Each point is reached from the start by the listed moves, each made once or not at all, plus a little noise. Is the number of moves made odd or even? Then give how often each move was made.
In the rows, 128 means zero.

Moves:
(1): [167 115 127 133 120]
(2): [148 185 150 116 120]
(3): [112 102 173 125 114]
Start: [120 127 134 165 134]
Points:
[181 170 157 156 118] => even (1, 1, 0)
[137 182 159 154 125] => odd (0, 1, 0)
[143  87 175 167 112] => even (1, 0, 1)

Moves:
(1): [180 119 129 125 132 140 129 118 123 128 129 123 121]
(2): [139 174 126 141 123 116 140 121 131 111 122 131 132]
(3): [127 129 184 135  97 129 134 132 138 144 137 124 119]
(4): [130 113 114 199 122 129 124 144 134 135 114 114 120]
(5): [116 114 156 139 176 121 117 125 122 121 128 126 120]
(6): [119 144 124 129 134 187 143 135 131 134 121 121 117]
(7): [125 112 125 130 138 121 173 124 138 125 129 133 117]
(8): [138 134 135 112 128 118 134 199 119 135 127 114 116]
(9): [133 132 114 129 137 122 113 136 165 142 136 135 119]
(10): [126 140 116 128 135 122 128 123 120 172 121 126 119]
(11): [121 133 115 132 121 135 129 126 120 127 191 132 125]
(12): [130 124 127 133 123 129 122 137 112 132 127 175 127]
Start: [120 143 108 110 102 127 107 140 149  84 111 138 113]
Points:
[165 112 128 111 152 123 141 200 120  80 168 171  68] => even (1, 0, 0, 0, 1, 0, 1, 1, 0, 0, 1, 1)
[124 165 133 208  63 117 167 146 172  88 161 131  85] => odd (0, 1, 1, 1, 0, 0, 1, 0, 0, 0, 1, 0)
[112 217 168 132 118 158 132 205 133 135 165 116  65] => odd (0, 1, 1, 0, 1, 1, 0, 1, 0, 1, 1, 0)
[194 161  71 189 103 112 144 220 168  94 159 170  67] => even (1, 1, 0, 1, 0, 0, 1, 1, 1, 0, 1, 1)
[133 205 134 124  90 145 173 223 175 150 107 171  57] => even (0, 1, 1, 0, 0, 1, 1, 1, 1, 1, 0, 1)
[171 162 151 101  81 185 127 212 124 163 101 154  66] => even (1, 0, 1, 0, 0, 1, 0, 1, 0, 1, 0, 1)

Moves:
(1): [176 127 123 127 140 133 143 113 118 113 138 124 131 132 128 122 120 132
 120 123 135 135 134 129]
(2): [122 190 132 125 133 141 130 115 142 142 142 127 117 131 151 122 115 127
 145 119 130 128 126 109]
(3): [135 129 169 135 133 133 132 144 135 127 135 111 135 142 140 128 124 117
 135 128 127 130 134 131]
(4): [129 130 125 177 122 143 120 118 126 147 124 128 118 135 126 136 136 124
 127 118 131 133 126 137]
(5): [118 137 131 132 183 119 123 132 127 135 122 137 137 134 133 130 142 132
 126 136 148 133 142 145]
(6): [122 120 122 116 141 174 130 134 124 122 135 129 122 137 130 112 135 130
 134 139 116 133 123 121]
(7): [112 126 107 144 125 128 179 133 102 137 144 129 125 129 120 141 120 110
 138 156 118 120 123 129]
(8): [130 140 116 131 128 129 127 163 136 129 106 124 132 117 138 125 113 118
 125 115 121 132 134 129]
(9): [133 119 131 131 132 135 132 124 168 135 122 130 112 116 122 128 147 121
 136 140 131 115 129 127]
(10): [133 122 125 116 129 137 130 122 129 171 135 119 136 130 132 123 130 141
 121 126 121 124 127 132]
(11): [134 119 120 137 132 130 106 158 139 128 185 135 124 113 114 141 132 123
 128 122 130 138 109 130]
(12): [126 133 132 129 119 129 151 142 133 138 119 187 132 124 124 116 140 141
 138 131 137 139 120 132]
(13): [122 141 126 131 118 145 133 119 133 126 124 121 173 114 138 126 136 130
 128 127 125 112 125 124]
(14): [131 128 109 117 114 113 124 131 159 120 138 134 144 180 134 130 129 138
 131 141 149 129 124 133]
(15): [133 109 109 111 121 119 130 121 127 119 131 122 121 118 183 140 135 114
 134 114 120 127 109 137]
(16): [138 132 125 116 121 131 130 138 117 129 121 125 123 129 126 187 132 134
 128 122 140 128 130 132]
(17): [131 131 123 137 124 129 132 136 123 129 140 124 116 137 130 119 161 138
 124 123 123 118 144 129]
(18): [132 119 130 137 136 135 128 138 134 125 125 120 121 123 143 130 107 172
 130 130 132 122 125 123]
(19): [132 112 124 129 131 122 124 119 127 149 126 131 138 126 116 126 122 130
 180 109 146 118 132 106]
(20): [143 137 123 127 121 125  84 136 110 143 132 121 121 115 136 130 135 128
 139 168 126 124 127 138]
(21): [128 127 121 133 110 131 133 133 120 141 128 119 119 108 127 120 131 128
 116 127 173 139 120 107]
(22): [122 125 121 124 128 123 135 123 138 126 125 119 128 126 139 133 136 134
 135 128 113 174 135 126]
(23): [130 122 131 128 119 136 125 120 132 124 140 138 129 126 136 124 114 120
 125 125 133 124 172 128]
(24): [129 127 123 110 125 132 138 117 121 121 124 116 127 111 116 114 125 134
 146 110 150 129 128 185]
Start: [139 111 123 131 156  95 133 108 130  97 132 123 119 125 116 141 122 148
 100 157 103 129  95 157]
Points:
[177  75  95  87 134  91 125 114 154 181 119 146 102  83 164 204 173 172
 184 170 115 156  81 164] => even (0, 0, 0, 0, 0, 0, 0, 0, 1, 1, 0, 1, 0, 0, 1, 1, 0, 0, 1, 1, 0, 1, 0, 0)
[132 139  54 148 123 182 205 136 191 119 210 158 112 124 179 206 152 187
 179 169 147 117  26 212] => odd (0, 1, 0, 1, 0, 1, 1, 0, 1, 0, 1, 1, 1, 1, 1, 1, 0, 1, 0, 0, 0, 0, 0, 1)
[151 122  62 163 137 115  95 140 211 127 192 119 106 137 217 166  81 169
 182  97 131 177 105 135] => even (0, 1, 0, 1, 0, 0, 0, 1, 0, 0, 1, 0, 0, 1, 1, 0, 0, 1, 1, 0, 0, 1, 1, 0)
[155 183 107 207 149 151 160 167 171 161 223 150 116 115 157 187 178 189
 169 212 231 111 123 217] => odd (0, 1, 1, 1, 1, 0, 1, 0, 1, 0, 1, 1, 1, 1, 0, 1, 1, 1, 0, 1, 1, 0, 1, 1)
[178 108  54  97 111 110 117 193 211  97 149 138 146  69 194 204 151 199
 166 171 143 162  48 239] => even (0, 0, 0, 0, 0, 0, 0, 1, 1, 0, 1, 1, 1, 1, 1, 1, 0, 1, 0, 1, 0, 1, 0, 1)
[193  67  36 114 188 144 163 101 150 142 185 102 104 145 216 143 137 183
 115 249 157 167 115 163] => odd (1, 0, 0, 0, 1, 1, 1, 0, 1, 1, 0, 0, 0, 1, 1, 0, 0, 1, 0, 1, 1, 1, 1, 0)
[152 105  83 178 128 129 159 148 156 122  91  80  57  71 134 184 164 198
 118 117 161 167 121 199] => odd (0, 0, 0, 1, 0, 0, 0, 1, 1, 0, 0, 0, 0, 0, 0, 1, 1, 1, 0, 0, 1, 1, 0, 1)

Moves:
(1): [134 122 127 146 122 125 131 128 138 132 120 136 139 123 121 133 117 129
 116 140 120 121 135 128]
(2): [147 143 119 122 130 120 133 136 135 133 141 110 115 115 137 140 123 129
 114 128 118 108 143 135]
(3): [136 143 137 139 120 130 122 123 140 131 126 142 127 134 114 119 131 128
 119 123 121 141 123 127]
(4): [126 126 153 134 127 148 129 143 119 132 126 150 131 121 121 143 130 131
 132 129 133 121 142 118]
(5): [122 142 122 145 129 108 111 128 126 133 121 110 146 121 128 137 134 133
 119 131 113 124 113 122]
(6): [123 140 124 140 118 142 127 119 114 152 130 127 146 135 121 150 144 127
 127 136 120 105 122 124]
(7): [101 127 130 140 127 134 131 114 121 128 124 133 121 131 137 122 122 135
 126 121 139 112 137 128]
(8): [122 135 125 129 117 120 147 145 148 142 115 110 120 129 125 140 124 145
 123 118 127 127 135 128]
(9): [104 150 119 141 127 138 124 130 125 121 128 126 139 117 126 125 130 118
 138 124 112 137 125 133]
(10): [114 133 130 126 121 130 131 123 131 130 125 127 122 125 142 134 125 119
 119 124 131 126 135  95]
(11): [130 121 128 133 129 134 130 135 121 133 152 133 136 129 129 123 118 133
 130 127 124 125 125 121]
(12): [105 132 112 130 119 126 107 116 121 136 120 154 117 104 118 131 108 105
 147 123 119 106 120 136]
(13): [114 132 130 134 118 160 119 142 137 121 127 130 149 123 123 121 121 132
 129 145 146 121 123 124]
(14): [151 116 125 138 116 121 120 115 143 137 127 134 125 127 147 126 167 130
 134 133 126 118 124 126]
(15): [121 128 139 110 140 124 133 122 130 125 122 136 128 124 134 126 123 128
 139 127 134 127 125 133]
(16): [116 123 134 119 112 103 123 118 124 127 126 123 142 124 125 148 140 131
 108 130 132 125 129 127]
(17): [130 111 121 108 129 130 129 120 129 131 117 127 126 103 124 104 129 128
 111 136 121 133 127 117]
(18): [137 150 124 125 121 142 138 124 120 130 137 135 109  99 143 156 109 136
 129 118 143 132 112 124]
(19): [134 136 119 126 106 115 122 109 112 132 128 109 135 128 127 124 132 147
 128 132 124 121 134 120]
(20): [125 121 140 122 117 123 140 139 122 134 128 124 114 141 120 113 137 133
 132 148 127 133 119 137]
(21): [133 127 141 139 131 108 133 114 127 126 126 126 130 123 119 123 127 121
 147 120 154 128 116 137]
(22): [129 138 115 128 129 123 132 136 118 130 132 140 129 132 129 128 132 127
 124 129 140 140 136 129]
(23): [118 110 114 134 136 131 118 124 150 135 129 127 131 129 126 125 134 129
 138 149 142 136 146 142]
(24): [131 130 153 135 126 120 124 117 120 133 125 119 141 133 146 120 112 122
 124 109 135 133 123 134]
Start: [140 126 143 115 106 108 137 133 131 128 130 152 124 115 120 138 139 123
 143 128 127 143 130 137]
Points:
[ 81 180 111 170  89 109 107  92 112 166 141 155 184 114 112 135 160 149
 152 149 120 130 137 140] => even (0, 0, 1, 0, 1, 1, 1, 0, 1, 0, 1, 0, 0, 0, 1, 0, 0, 0, 1, 0, 0, 1, 1, 0)
[ 81 167 202 161  58 105 109 124 123 146 109 188 179 108 135 125 183 136
 133 139 146 140 115 137] => even (0, 0, 1, 1, 1, 0, 1, 0, 1, 0, 0, 0, 1, 1, 1, 1, 0, 0, 0, 1, 0, 1, 0, 1)
[ 77 190 117 153  30 134 138 146 119 166 100 144 122   7 104 164  90 163
 125 159 107  76 133 125] => odd (1, 1, 0, 1, 1, 0, 1, 1, 1, 0, 0, 1, 1, 0, 0, 0, 1, 1, 1, 1, 0, 0, 0, 0)
[ 64 194 122 167  54 121 136 137 120 160 118 183 124  38  91 117  95 138
 156 127 150 136  78 136] => odd (0, 0, 1, 0, 1, 0, 1, 1, 1, 0, 1, 1, 1, 0, 0, 0, 1, 1, 0, 1, 1, 1, 0, 0)
[ 47 154 183 143  68  90 141 146 127 144 116 117 179 108 133 135 122 155
 135 126 135 129 104 146] => even (0, 0, 0, 0, 1, 0, 1, 1, 1, 0, 1, 0, 1, 0, 1, 1, 0, 0, 0, 1, 0, 0, 0, 1)
[124 140 133 126  16 105 104  65 132 191 102 195 166  52 120 141 155 138
 128 190 160 115 108 145] => odd (1, 0, 1, 0, 0, 1, 0, 0, 0, 0, 0, 1, 1, 1, 1, 1, 1, 1, 1, 1, 0, 1, 1, 1)
[105 155 165 136  66  90 154 129  96 180 115 124 167  79  88 140 160 158
 164 147 111 114 104 121] => odd (0, 0, 0, 1, 1, 1, 0, 1, 1, 0, 1, 0, 0, 0, 1, 0, 1, 0, 1, 1, 1, 0, 0, 0)
[ 46 175 132 169  33  88 124  61 101 188 134 138 149  54 142 192  99 126
 160  93 162  95 126 121] => odd (0, 0, 0, 0, 0, 1, 1, 1, 1, 1, 1, 1, 0, 0, 0, 1, 0, 1, 1, 0, 1, 0, 1, 1)
[154 139 171 139  50  75 125  82 135 202 115 213 129  37 117 173 154 114
 138 156 163 102 127 163] => even (1, 1, 1, 1, 0, 1, 0, 0, 0, 0, 0, 1, 0, 1, 1, 1, 1, 1, 0, 1, 1, 1, 1, 1)
[104 111 132 176  74  90 136 144 164 168 130 140 147 119 128 116 176 161
 165 169 186 129 127 152] => even (0, 0, 0, 0, 1, 0, 1, 1, 0, 0, 1, 0, 1, 1, 0, 0, 0, 0, 0, 1, 1, 1, 1, 0)
[116 146 142 143  64  35 142 100 136 185  91 132  92  61 156 119 142 111
 126 111 143  94 122 125] => even (0, 1, 0, 0, 1, 0, 1, 1, 0, 1, 0, 1, 0, 1, 0, 0, 1, 0, 0, 1, 1, 1, 0, 1)
[108 145  91 171  52 119 124  81 150 171 119 139 168  64 136 129 177 132
 127 180 158  83 170 113] => odd (1, 1, 0, 0, 0, 1, 1, 0, 1, 1, 0, 0, 1, 1, 0, 0, 1, 0, 1, 0, 1, 1, 1, 0)

Moves:
(1): [132 120 120 138 142 135 137 139 125 123 126 142 141 128 129 128 133 125
 140 125 134 134 136 119]
(2): [114 121 119 131 120 124 127 123 141 123 141 124 139 127 137 117 121 118
 115 124 120 124 116 128]
(3): [152 131 114 127 146 137 134 132 131 105 125 152 109 130 119 121 116 131
 139 168 137 117 139 121]
(4): [131 121 120 122 137 129 131 121 124 144 156 133 141 129 146 130 110 141
 131 130 119 129 113 133]
(5): [136 141 119 117 140 145 126 134 134 129 133 113 140 139 117 143 132 133
 140 124 133 141 115 119]
(6): [121 139 122 121 111 137 133 125 125 133 127 137 114 116 136 138 136 122
 114 126 130 114 129 129]
(7): [139 124 136 177 120 123 140 146 117 125 105 121 135 116 128 138 126 134
 121 137 136 106 139 121]
(8): [129 132 153 148 146 132 149 123 131 123 104 104 122 135 151 132 130 145
 133 127 165 131 120 139]
(9): [157 134 145 105 126 124 138 120 149 131 132 119 103 136 125 112 128 127
 153 127 119 151 141 127]
(10): [132 139 140 123 105 124 117 138 137 133 125 135 127 125 130 130 131 130
 129 128 128 133 158 133]
(11): [118 118 137 127 121 128 153 137 119 123 139 132 131 142 127 101 139 115
 114 138 109 132 114 129]
(12): [122 122 140 125  96 118 135 142 125 112 124 145 140 141 125 111 108 121
 140 125 131 137 127 133]
(13): [126 122 117 120 134 149 141 117 118 122 118 127 126 122 147 128 123 139
 116 131 128 139 123 117]
(14): [128 134 138 126 126 125 130 132 135 131 124 120 130 119 127 123 115 134
 119 124 120 112 133 132]
(15): [112 126 134 130 107 114 136 126 122 136 132 103 122 119 135  89 126 148
 123 119 140 126 120 162]
(16): [142 123 139 122 137 121 125 141 119 118 132 128 138 134 124 121 128 119
 128 125 134 137 124 132]
(17): [129 130 113 121 125 127 142 112 127 120 140 136 128 136 139 119 130 138
 135 131 130 125 138 122]
(18): [114 134 129 136 133 123 142 125 112 112 120 125 147 113 132 120 138 118
 138 123 121 137 118 135]
(19): [124 127 127 144 136 115 151 140 132 105 131 140 118 126 140 114 132 146
 133 117 124 129 115 150]
(20): [109 132 126 133 128 126 118 135 124 127 149 130 133 135 132 126 120 122
 135 123 120 136 128 106]
(21): [132 111 124 120 135 113 122 138 134 117 117 117 122 122 131 143 144 131
 131 142 130 107 126 122]
(22): [116 120 118 116 129 143 134 117 123 118 139 121 115 122 135 139 117 132
 123 140 127 131 137 130]
(23): [125 130 118 136 123 111 149 124 123 138 125 137 121 118 141 134 103 142
 128 136 137 125 138 133]
(24): [127 120 142 134 127 119 133 148 122 123 140 147 135 112 102 117 133 132
 112 135 122 125 122 117]
Start: [133 122 126 134 126 142 132 121 135 121 120 124 138 134 118 153 147 134
 115 143 117 130 125 143]
Points:
[134 141 139 127 121 167 186 155 140  46 103 132 163 129 143 138 117 127
 137 167 159 141 139 158] => even (1, 1, 1, 0, 1, 1, 0, 1, 0, 1, 0, 1, 0, 1, 0, 1, 0, 1, 0, 0, 0, 1, 0, 0)
[149 136 177 192 115 109 217 169 142  30  96 134 128 128 158  90 109 138
 151 155 138 128 118 160] => even (0, 1, 1, 0, 0, 1, 1, 1, 1, 0, 0, 1, 0, 1, 0, 1, 0, 1, 1, 1, 0, 0, 0, 0)
[115 116 116 129 155 158 198 140 103  64 121  90 164 104 152 108 141 176
 124 117 125 164  94 187] => odd (1, 0, 0, 0, 1, 0, 0, 0, 0, 0, 0, 0, 1, 1, 1, 1, 0, 1, 1, 0, 0, 1, 0, 0)
[155 145 177 145 152 119 186 165 131 100 129 125 165 130 120 137 144 149
 172 135 150 201 145 124] => even (1, 0, 0, 0, 1, 0, 0, 1, 1, 1, 0, 0, 0, 0, 0, 1, 0, 1, 0, 1, 0, 0, 1, 1)
[141  98 141 148 116 157 249 175 113  49 110 127 159 137 203 144 135 192
 119 166 145 118 125 154] => even (1, 0, 0, 1, 1, 1, 1, 1, 0, 1, 1, 1, 1, 1, 0, 1, 1, 0, 1, 0, 1, 1, 0, 0)
[118 100 140 150 129 126 197 187 152  51 140 138 164 121 166  82 102 212
 135 167 148 128  98 154] => odd (1, 1, 1, 1, 1, 0, 0, 1, 0, 1, 0, 1, 1, 1, 1, 0, 0, 0, 1, 1, 1, 0, 0, 1)

Moves:
(1): [130 141 146 146 116 145 128 110 147 152 116 123 133 124 116 139 107 129
 124 140 106 110 136 126 141]
(2): [145 134 115 128 123 120 128 130 123 131 124 127 134 124 140 134 131 132
 117 133 137 132 122 122 132]
(3): [145 131 142 116 120 127 124 164 131 136 105 142 109 132 115 104 137 125
 141 129 151 154 137 113 127]
(4): [133 124 127 135 121 137 147 110 147 115 120 136 128 125 137 116  93 139
 121 112 152 143 155 110 144]
(5): [134 128 116 129 131 126 127 138 125 120 135 121 137 141 136 122 120 138
 135 118 131 132 131 120 146]
(6): [140 121 133 120 133 123 126 123 124 124 141 121 145 130 118 113 126 134
 137 133 122 135 127 131 129]
(7): [115 131 121 125 131 144 139 130 141 136 125 124 120 130 127 123 147 121
 118 113 126 117 137 121 118]
(8): [135 129  97 138 120 118 126 132 114 121 139 114 133 139 124 113 120 144
 141 144 146 133 135 103 126]
(9): [128 152 130 134 125 143 110 112 112 142 123 136 126 134 131 138 132 135
 115  94 119 162 156 119 136]
(10): [133 124 135 125 111 119 122 131 126 142 126 123 116 106 127 126 132 130
 127 110 146 146 112 131 105]
(11): [123 125 137 130 118 113 128 132 136 133 136 118 127 129 111 130 130 107
 135 142 117 128 150 128 126]
(12): [125 130 117 118 132 112 126 140 151 122 117 110 103 134 131 131 143 121
 122 133 132 131 114 122 113]
(13): [140 124 110 116 118 122 116 138 123 134 121 126 135 133 130 114 118 132
 125 122 127 125 129 126 119]
(14): [137 135 131 127 113 125 119 127 119 119 107 112 113 141 142 133 125 138
 123 112 128 135 130 130 107]
(15): [140 123 122 131 136 130 127 128 126 124 124 112 128 133 124 135 125 126
 141 102 117 123 118 110 118]
(16): [115 119 129 126 110 143 129 122 136 121 145 136 133 131 127 143 132 119
 119 127 125 119 125 115 147]
(17): [126 132 148 127 121 122 124 120 122 117 118 131 145 141 119 133 132 137
 119 109 129 147 128 109 138]
(18): [126 142 134 129 116 128 128 128 127 111 124 134 130 118 140 120 123 126
 137 123 126 109 133 112 135]
(19): [128 124 137 126 124 113 138 128 132 127 148 140 135 150 131 128 133 123
 141 128 120 127 155 117 121]
(20): [113 134 123 135 113 145 134 148 120 116 129 138 136 119 124 113 110 137
 115 136 123 138 117 115 123]
(21): [122 123 126 135 127 128 127 118 122 137 124 116 152 121 160 134 105 111
 126 128 127 138 107 114 121]
(22): [132 121 128 143 127 117 127 133 124 129 121 137 120 132 134 114 135 122
 130 122 123 139 126 129 131]
(23): [126 117 131 117 133 135 123 121 118 131 143 119 119 133 140 140 103 128
 111 113 121 121 141 127 129]
(24): [135 110 138 140 133 139 126 143 134 127 130 135 139 121 128 132 125 135
 136 142 137 120 133 115 119]
Start: [133 133 143 133 129 137 132 142 130 126 142 130 117 113 123 123 141 143
 115 146 118 127 136 113 111]
Points:
[178 115 145 127  84 117 102 202 111 136 112 134 127 119  97  76 137 178
 135 133 188 184 140  41  76] => even (0, 0, 1, 0, 0, 0, 0, 1, 0, 1, 0, 0, 1, 0, 0, 0, 1, 0, 0, 0, 0, 0, 0, 1)
[160 126 119 156  85 164 132 168 121  78 105 111 163 113 193  90  32 174
 123  90 133 138 136  12  90] => odd (0, 0, 0, 1, 1, 0, 0, 0, 0, 0, 0, 0, 1, 1, 1, 0, 0, 1, 0, 1, 1, 0, 0, 1)
[161 116 169 127  41 121 104 142 120 158 122 134  94 146 172 108  80 116
  93  52 137 231 220  34  89] => even (0, 0, 1, 1, 0, 0, 0, 0, 1, 1, 1, 0, 1, 1, 0, 1, 0, 0, 1, 0, 1, 1, 1, 0)
[172 100 121 136  76 133 122 138 121 116 136  56 138 108 164  88  49 151
 129  80 146 136 177   7  43] => odd (0, 0, 0, 1, 0, 1, 1, 1, 0, 1, 1, 0, 1, 1, 1, 0, 0, 1, 0, 0, 1, 0, 1, 1)
